Every row gives one point. Each copy is the shape, with its points in the same order, stretched, turned, moved and blurred by noise. Is it also mirrored, or only turned?

Shape, 8 rows:
[[ 5.6  0.4]
 [-3.4  7.0]
 [-0.9 -7.2]
 [ 2.6 -1.7]
 [-1.1  4.9]
 [ 0.4  5.2]
 [-3.8 -3.6]
 [-4.5  8.1]]
Copy 1:
[[-1.9  2.6]
 [-2.7 -5.3]
 [ 5.0  1.7]
 [-0.6  1.9]
 [-3.0 -2.2]
 [-3.1 -2.5]
 [ 3.2 -2.0]
 [-4.6 -6.2]]
Copy 1 is: only turned
Copy 2, 8 rows:
[[ 6.0  1.4]
 [-4.7 -5.9]
 [-2.7  6.6]
 [ 2.0  2.5]
 [-1.0 -4.1]
 [ 0.3 -5.0]
 [-4.5  4.4]
 [-5.8 -6.9]]
Copy 2 is: mirrored

Shape, 5 rows:
[[ 1.3 -8.3]
 [ 0.1  0.4]
 [-0.6  2.6]
 [ 1.4  5.1]
 [ 3.0  4.9]]
Copy 1 (5 x 2):
[[-5.0  2.0]
 [ 1.7  1.3]
 [ 3.5  1.2]
 [ 5.2  2.7]
 [ 4.7  4.5]]
Copy 1 is: mirrored
Copy 2:
[[-6.0 11.6]
 [ 1.6  1.7]
 [ 3.3  0.3]
 [ 2.3 -5.0]
 [ 1.0 -5.6]]
Copy 2 is: only turned

Shape:
[[-1.3 -1.4  2.4]
 [ 4.6 -4.5 -5.1]
 [ 4.8  2.0  1.4]
 [-1.3 -0.1 -1.9]
 [-2.3 -0.4  3.3]
 [ 6.1  3.4  2.1]
 [-2.0 -7.7 -2.9]]
Copy 1, 7 rows:
[[-0.9 -2.5  0.7]
 [ 3.6  7.3  6.4]
 [ 4.1  2.2 -3.9]
 [-1.1  2.9  1.8]
 [-2.3 -3.0 -1.6]
 [ 5.7  2.7 -5.4]
 [-1.7  0.7  9.9]]
Copy 1 is: mirrored
Copy 2 (7 x 3):
[[ 3.6  3.9 -0.5]
 [-6.1 -3.4 -6.8]
 [ 4.4 -6.1 -6.1]
 [-1.3 -0.7  2.1]
 [ 5.0  3.9  1.1]
 [ 5.7 -8.3 -7.7]
 [-5.5  7.2 -1.1]]
Copy 2 is: mirrored
Copy 3:
[[ 2.9  0.9 -4.3]
 [ 3.4  7.0  2.1]
 [ 2.0 -1.8  3.5]
 [-0.5  3.1 -2.4]
 [ 2.4 -0.8 -5.1]
 [ 1.9 -4.4  3.9]
 [ 5.5  8.3 -5.0]]
Copy 3 is: only turned

Shape:
[[ 5.2  8.3  3.2]
 [ 5.2  1.5  1.9]
 [ 5.6  4.1  3.5]
 [-3.2  1.0 -0.8]
 [ 4.3  5.3 -0.3]
 [ 0.1 -3.0 -0.8]
 [ 0.8 -2.0 -0.8]
 [-0.4 -5.5  2.3]
 [-4.7  0.0  1.8]]
Copy 1, 9 rows:
[[-7.2 -3.7 -1.7]
 [-3.0 -4.7  0.4]
 [-4.0 -5.7 -0.9]
 [-1.8  4.2 -0.9]
 [-6.4 -0.6  1.2]
 [ 0.2  0.5  1.4]
 [-0.4  0.2  1.6]
 [ 3.7 -3.0 -0.7]
 [ 0.6  2.4 -3.3]]
Copy 1 is: only turned
Copy 2, 9 rows:
[[  8.5  -1.6  12.3]
 [  1.1  -6.1   5.5]
 [  2.9  -4.8   9.9]
 [ -0.8   4.4  -0.2]
 [  7.3  -2.5   6.0]
 [ -4.8  -2.4  -2.2]
 [ -3.0  -3.0  -0.9]
 [-11.5  -3.3  -0.9]
 [ -4.9   5.4   1.1]]
Copy 2 is: only turned

Shape:
[[  2.8 -10.4   3.3]
 [  1.7   3.4  -5.4]
 [  2.3   3.7   2.1]
 [ -0.6   1.8   2.7]
 [ -1.6  -0.9   4.2]
 [ -1.2   4.5  -2.2]]
Copy 1:
[[ 7.6 -9.5 -8.6]
 [-4.0  8.2 -3.5]
 [-6.5 -3.4 -0.1]
 [-1.9 -3.9  1.4]
 [ 1.8 -6.5  1.4]
 [-3.1  4.5  1.2]]
Copy 1 is: mirrored
Copy 2:
[[-6.5 -2.5  4.2]
 [ 8.5  1.2  3.5]
 [ 1.5  6.6  4.6]
 [-1.2  3.4  1.6]
 [-4.2  3.5 -0.1]
 [ 5.3  2.8 -0.1]]
Copy 2 is: only turned
Copy 3 (6 x 3):
[[-10.1   3.3  -9.3]
 [  5.3   5.7   2.8]
 [  0.0  -1.7   4.7]
 [  0.2  -2.9   0.5]
 [ -1.5  -4.2  -3.0]
 [  5.9   0.1   1.7]]
Copy 3 is: mirrored
Copy 4 (6 x 3):
[[-2.4 -0.4  7.6]
 [ 0.5  5.9 -1.1]
 [-3.3  1.7 -1.6]
 [-1.7 -0.4 -0.8]
 [-1.5 -1.8  0.8]
 [ 0.6  2.9 -2.6]]
Copy 4 is: only turned

Shape (9 x 4):
[[-5.3 -3.5 -5.0 -2.5]
 [-5.8  4.6 -4.0 -0.9]
 [-1.4  1.4 -9.1  0.3]
 [ 4.4  1.7  3.6 -0.4]
 [ 3.3 -1.3  5.6 -0.6]
 [-1.5  2.7 -4.5  1.0]
 [-1.0 -6.4 -2.0  1.0]
 [ 4.2 -1.8  2.5  2.7]
 [ 3.3 -2.9  1.6 -6.9]]
Copy 1 (9 x 4):
[[ 0.2 -0.9  7.1  7.5]
 [-7.4 -4.1  7.4  5.5]
 [-2.9 -7.6  8.8  5.4]
 [ 2.2  0.8 -4.5 -6.4]
 [ 3.5  2.7 -6.1 -5.3]
 [-2.8 -5.8  4.2  3.8]
 [ 4.9 -0.3  0.8  3.6]
 [ 4.6 -0.5 -5.2 -3.9]
 [ 4.1  3.7  0.8 -4.2]]
Copy 1 is: only turned
Copy 2, 9 rows:
[[-0.9  5.0  7.0 -6.9]
 [ 5.5 -4.2  6.5 -1.3]
 [-0.1  5.0  4.4  2.7]
 [-2.7 -1.2 -4.7  5.1]
 [-4.9 -0.9 -6.0  0.6]
 [-0.6 -0.4  3.0  2.8]
 [-8.0  6.4  1.8 -4.6]
 [-9.1  1.0 -5.3  3.5]
 [ 0.1  7.1 -3.2 -1.6]]
Copy 2 is: only turned
Copy 3:
[[-2.6 -2.2  4.2  2.6]
 [ 2.6  1.3  4.4  5.9]
 [ 1.1 -4.5  4.1  9.1]
 [ 5.9 -0.9 -0.7 -0.7]
 [ 4.0 -0.3 -1.3 -3.5]
 [ 2.7 -1.8  1.8  6.5]
 [-2.8 -3.9  0.3  2.0]
 [ 3.3 -2.6 -2.7  1.1]
 [ 2.4 -2.1  3.0 -5.1]]
Copy 3 is: mirrored

Shape (8 x 4):
[[ 4.4 -0.8 -4.2 -3.7]
 [ 1.0 -2.0 -2.1  5.7]
 [-2.4 -1.6  1.3  1.0]
 [ 1.7 -1.9  8.1  0.8]
 [-0.4  0.0  3.3 -1.0]
 [-0.9  3.8 -1.5 -0.7]
 [-4.8  2.4  3.9 -7.5]
 [ 1.9 -5.3  4.5 -7.7]]
Copy 1 (8 x 4):
[[ 1.9  3.9  4.2 -0.4]
 [ 1.7  5.3 -2.7  2.2]
 [-2.3  3.1  0.0  4.9]
 [-6.4  3.0 -2.6  0.0]
 [-3.2  1.2  0.2  1.8]
 [ 1.8 -2.7  1.0 -0.1]
 [-5.2 -3.6  4.6  4.0]
 [-7.9  6.7  5.0  4.6]]
Copy 1 is: only turned
Copy 2:
[[ -6.8  -0.5  -4.4   0.9]
 [  0.8   3.1  -2.7  -7.2]
 [  3.7   5.0  -3.2  -0.4]
 [  8.7  -1.0  -8.6   0.4]
 [  3.9   1.3  -4.4   2.2]
 [ -0.1   0.9   1.5   1.5]
 [  4.1   3.7  -2.4  11.5]
 [  1.1   0.6 -12.6   7.2]]
Copy 2 is: only turned
Copy 3, 8 rows:
[[ 2.4 -2.9 -3.0  6.3]
 [ 5.0  3.6 -7.2  4.7]
 [ 1.8 -0.7 -4.6 -0.9]
 [-4.7  6.3 -4.4 -2.2]
 [-0.6 -0.5 -3.1 -2.4]
 [ 2.2 -2.5  0.5 -2.5]
 [-3.7 -9.2  1.6 -9.4]
 [-4.3 -4.2 -5.4  0.7]]
Copy 3 is: only turned

Shape, 9 rows:
[[ 2.4 -3.0 -2.9 -4.5 -2.6  5.9]
 [ 1.5  0.9 -3.4 -4.8 -1.4 -6.6]
 [-0.9 -1.0  1.3  6.3 -0.1 -5.7]
 [-1.4 -4.6  4.4  6.1 -3.5 -5.9]
 [ 0.6  4.1 -1.5 -5.5  6.8  0.9]
 [ 2.7 -1.5 -6.4 -1.6  3.5 -0.8]
 [-5.2  3.3 -5.6 -3.2 -3.8 -1.2]
 [ 3.7  2.3  3.1  3.9 -3.4 -3.2]
 [ 3.2  3.3  3.6 -3.9 -3.9 -0.3]]
Copy 1:
[[-8.3  3.0  0.7  1.6  5.6  5.9]
 [ 2.3 -0.4  5.8 -5.1 -1.8  2.0]
 [ 1.3 -2.6  8.4 -5.5  1.3 -8.1]
 [-1.8  0.8 11.4 -7.0  0.6 -9.8]
 [ 3.5 -3.2 -5.5 -1.0 -0.2  4.6]
 [-2.2 -4.3  1.2 -2.2  4.6  3.4]
 [-3.5 -4.4  5.0  2.6 -1.1  2.9]
 [ 3.5  4.3  6.0 -3.3  1.7 -3.4]
 [ 2.5  7.5  1.9 -1.9 -1.0  1.9]]
Copy 1 is: only turned
Copy 2 (9 x 6):
[[  7.4   9.2   3.4   5.3   3.5   0.3]
 [  7.6  -6.5  -0.5   0.9   1.0  -0.4]
 [ -4.6  -6.4  -6.8  -3.6   0.3  -3.4]
 [ -5.4  -6.1 -10.4  -1.0  -0.3  -3.8]
 [  5.7  -3.8   8.4   2.2   4.0  -0.6]
 [  6.3   1.7   2.5  -1.6   5.4  -3.5]
 [  4.3   3.8   1.0   1.2  -8.0   0.3]
 [ -1.9  -7.1  -4.8  -2.2   3.2   4.0]
 [  3.7  -5.1   1.6   4.9   2.1   5.2]]
Copy 2 is: mirrored
Copy 3, 9 rows:
[[-2.6  0.8  0.8 -4.6 -4.3 -6.5]
 [ 1.2  7.8 -1.3 -2.4  2.0  1.3]
 [-1.8  5.7 -1.6  5.5  2.9  2.1]
 [-7.5  5.9 -2.7  3.9  3.9 -0.1]
 [ 4.9  0.3  1.0 -1.7 -4.2  6.1]
 [ 3.2  3.6 -3.0  0.0 -2.8 -1.6]
 [ 2.9  8.6  4.9 -1.1 -1.9  0.5]
 [-3.8  2.3  1.0  1.3  5.9  0.8]
 [-3.4  1.5  3.1 -4.2  3.0  1.2]]
Copy 3 is: only turned

Shape (12 x 6):
[[ 2.2  2.7  2.6 -0.1 -3.4 -3.3]
 [ 1.5 -9.6 -3.8  0.9 -1.4  1.4]
 [-1.5  5.5  2.5  1.5 -2.5 -4.1]
 [-3.6 -2.8  1.7 -8.6  0.2  4.1]
 [ 1.7  1.1  4.7  0.2 -0.5 -5.1]
 [ 2.4  2.5  2.1  3.6 -1.0 -9.0]
 [ 6.3 -6.3 -6.0 -2.2  3.1  2.0]
 [ 1.5  1.1 -1.4 -2.9 -4.2 -6.0]
 [ 0.5  0.3  5.6 -3.2 -0.9 -4.6]
 [-1.6 -6.4 -4.6 -5.6  4.8  7.6]
 [-1.1 -1.6  2.3 -8.3 -0.1  3.8]
 [ 4.2  0.5  2.1  0.4 -3.4  0.1]]
Copy 1 (12 x 6):
[[ -1.8   1.8  -0.1  -5.2   5.3  -6.4]
 [  7.1   6.0  -1.7   1.1  -8.1  -2.8]
 [ -1.9  -2.1   0.4  -4.4   8.1  -7.2]
 [ -3.8   3.7   2.9   8.8  -3.7  -2.6]
 [  0.4   2.8   2.3  -4.2   6.1  -2.0]
 [  3.4   1.2   2.6  -9.5   8.5  -5.6]
 [  1.8   4.5   3.2  -3.0 -11.0  -1.1]
 [  0.5   2.3   2.2  -4.9   4.1 -11.4]
 [ -0.6   4.5   3.2  -1.2   5.8  -2.6]
 [ -0.6   2.3   3.4   7.3 -12.4   1.2]
 [ -5.3   4.3   2.7   6.5  -2.6  -2.6]
 [ -2.6   3.5  -2.7  -4.6   1.2  -4.3]]
Copy 1 is: only turned
Copy 2 (12 x 6):
[[ 4.9 -1.2  5.7  1.8 -0.9  0.9]
 [-4.8 -3.3  2.7  1.8  6.0 -3.6]
 [ 8.3 -0.4  3.5 -1.2 -2.0  2.9]
 [ 1.2  3.8 -1.1 -2.0 -6.8 -1.9]
 [ 3.2 -1.0  8.2  0.3 -0.3  1.0]
 [ 4.1 -4.5  9.4  0.5  2.0  1.7]
 [-7.1 -6.1  3.0  4.7  4.2  0.0]
 [ 4.0 -4.5  6.2  1.3 -2.5 -1.8]
 [ 3.3  0.4  7.8 -0.6 -3.7 -0.7]
 [-4.6  0.4 -4.4 -1.0 -1.3  0.4]
 [ 1.0  2.7  0.1 -0.2 -6.0 -0.7]
 [ 2.3 -0.8  4.3  3.9  1.2  0.9]]
Copy 2 is: only turned
Copy 3:
[[-1.6 -4.1 -1.1  0.6 -4.8 -1.9]
 [ 4.5  3.6 -2.4 -4.7  4.6  0.5]
 [-7.8 -2.9  0.9  3.8 -7.4 -0.7]
 [ 3.5  0.9  6.5  0.1  3.1 -4.6]
 [-3.4 -4.7 -3.8  1.4 -3.2 -4.5]
 [-7.3 -4.8 -6.1 -0.6 -5.1 -1.8]
 [ 8.1 -2.6 -2.8 -2.8  7.7  1.9]
 [-3.5 -4.9  0.2 -3.6 -4.8 -1.5]
 [-3.0 -5.3 -2.4 -0.3 -2.4 -6.3]
 [ 7.0  1.6  4.0 -0.1  9.4 -0.1]
 [ 4.6 -1.7  4.5  0.7  2.1 -4.9]
 [ 3.2 -2.3 -1.1  1.1 -2.3 -0.9]]
Copy 3 is: mirrored
Copy 4:
[[ 3.0 -1.9 -0.8  3.3  1.2 -0.2]
 [-7.2  8.1  1.6  7.4 -1.2 -2.2]
 [ 3.4 -3.3 -2.3 -1.7  3.1  0.0]
 [ 7.9  1.9  1.5  1.5 -8.0 -5.6]
 [ 4.9 -2.5  2.4  4.1  3.6 -0.8]
 [-1.0 -4.4  1.6  3.0  5.5 -0.2]
 [-5.9  6.1  6.4  8.2 -6.9  1.9]
 [-1.2 -2.6 -0.7  5.4 -4.0 -3.5]
 [ 7.1 -3.7  2.7  4.3  0.7 -3.5]
 [ 0.7  6.8  4.9  1.5 -8.7 -1.4]
 [ 8.7  1.6  2.1  3.2 -7.5 -3.9]
 [ 3.0  2.0 -0.5  5.2  0.1  2.0]]
Copy 4 is: only turned

Shape (12 x 8):
[[-6.3  2.0  5.2  6.7 -1.3 -5.8  6.3  3.0]
 [-5.1 -3.0 -0.9  1.7  0.7 -5.4  1.9 -3.5]
 [-7.0  3.5  1.3  0.8  7.1 -1.6  5.1  0.1]
 [-3.2  1.5 -3.7  8.5 -1.4  3.5  7.8 -0.2]
 [-6.0 -5.9  3.7  3.9 -1.4 -1.2  4.9 -1.9]
 [-2.1 -4.7  5.6 -3.4  3.2 -5.7 -3.2  3.8]
 [ 5.2 -2.5  4.3  5.0 -2.5  1.0 -1.6 -0.2]
 [ 2.9  3.7  1.5 -0.4  5.7 -3.3  7.9  1.2]
 [-1.0 -0.2 -0.9 -1.8  1.6 -4.0  1.0  1.8]
 [ 5.4  4.7 -4.2  0.9  6.2 -2.8 -2.2 -2.1]
 [-1.0 -5.9 -3.1  1.0 -0.2  3.9  2.7 -1.2]
 [-4.5  1.2  2.5  2.2 -6.4 -1.3 -1.6 -7.1]]
Copy 1:
[[ -5.5  -4.3   2.5   1.6   8.3   6.2   4.3   1.7]
 [  2.1  -6.9  -2.4  -1.9   1.3   1.6   5.6  -1.3]
 [ -2.9  -1.3  -0.6  -2.1   8.4   3.0  11.4   4.5]
 [ -3.6  -0.9  -3.4  -0.3   9.5   3.6   1.7  -6.9]
 [ -0.7  -4.3   1.0  -0.3   2.2   8.8   8.4  -2.1]
 [ -1.1  -2.5   6.5  -1.3  -5.1   1.0   6.3   7.3]
 [ -3.6   1.5   1.0   3.6  -5.7  -3.5  -3.4  -1.2]
 [  0.6   3.4   1.4   0.7   6.3  -2.6   1.7   3.2]
 [  0.7  -1.5   1.9  -2.0   1.4   0.2   1.8   2.4]
 [  0.9   0.3  -3.9  -0.8  -0.3 -11.9  -2.3   0.0]
 [  0.6   0.6  -1.0  -3.0  -0.6   4.9   3.6  -3.4]
 [  0.7  -6.9  -8.1   2.4  -4.5   3.0   3.5   1.2]]
Copy 1 is: only turned
Copy 2, 12 rows:
[[ -2.6  -4.8  -4.4   6.5  -0.2  -5.8  -0.6  -8.2]
 [ -2.8  -2.2  -3.3   1.6   0.8  -4.4   3.0  -1.7]
 [  4.2  -3.3   1.0   2.0  -2.1  -1.6   6.1  -3.1]
 [ -6.1  -7.3  -0.4   0.0   3.3  -1.6   7.0 -13.0]
 [ -4.2  -5.1  -5.2   5.5   4.6  -4.2   4.0  -4.9]
 [  3.9   5.4  -0.8   6.3   1.3  -2.5  -3.5   5.4]
 [ -6.8  -1.6   5.2   5.3   4.3  -2.8  -5.5  -1.7]
 [  4.9  -2.0   7.0   0.0   0.1  -5.4  -2.2  -3.3]
 [  1.9   1.7   0.1  -0.2   0.8  -1.3  -1.6  -0.5]
 [  0.3   1.8  10.3  -2.2  -2.6  -1.9  -2.1   1.0]
 [ -3.1  -1.7  -0.6  -0.3   6.3   0.3   5.6  -3.8]
 [ -8.4  -8.1  -3.5  -0.8   0.2   0.3  -1.6  -0.2]]
Copy 2 is: only turned
Copy 3 (12 x 8):
[[ 7.9 -1.2  6.0 -5.7  0.3 -3.8  1.9  6.4]
 [ 0.0 -1.0  6.8 -1.1 -4.5 -4.7 -0.8  4.0]
 [ 3.7 -4.3 12.2 -6.3  2.2 -1.5 -1.9  0.1]
 [ 6.1  1.3  8.5 -1.7 -0.9  2.4 -7.6  5.5]
 [ 4.9  3.6  7.2 -0.1 -5.1 -8.0 -3.0  4.5]
 [-0.3  2.6  0.3 -3.8 -3.5 -6.5  5.5 -5.0]
 [ 4.4  4.4 -2.4  3.1 -5.2  1.4  4.2  2.0]
 [ 2.9  2.8 10.0 -2.9  7.1  2.5  5.6  1.3]
 [-1.0  2.2  2.9 -3.6  0.3 -1.9  2.1 -1.0]
 [-2.2 -3.3  2.7 -2.1  0.6  8.4  4.7 -1.4]
 [ 0.6  5.9  4.9  0.7 -3.4 -2.5 -6.1 -0.6]
 [ 3.7 -4.5 -1.9  5.9 -4.6 -5.5 -1.5  7.0]]
Copy 3 is: only turned
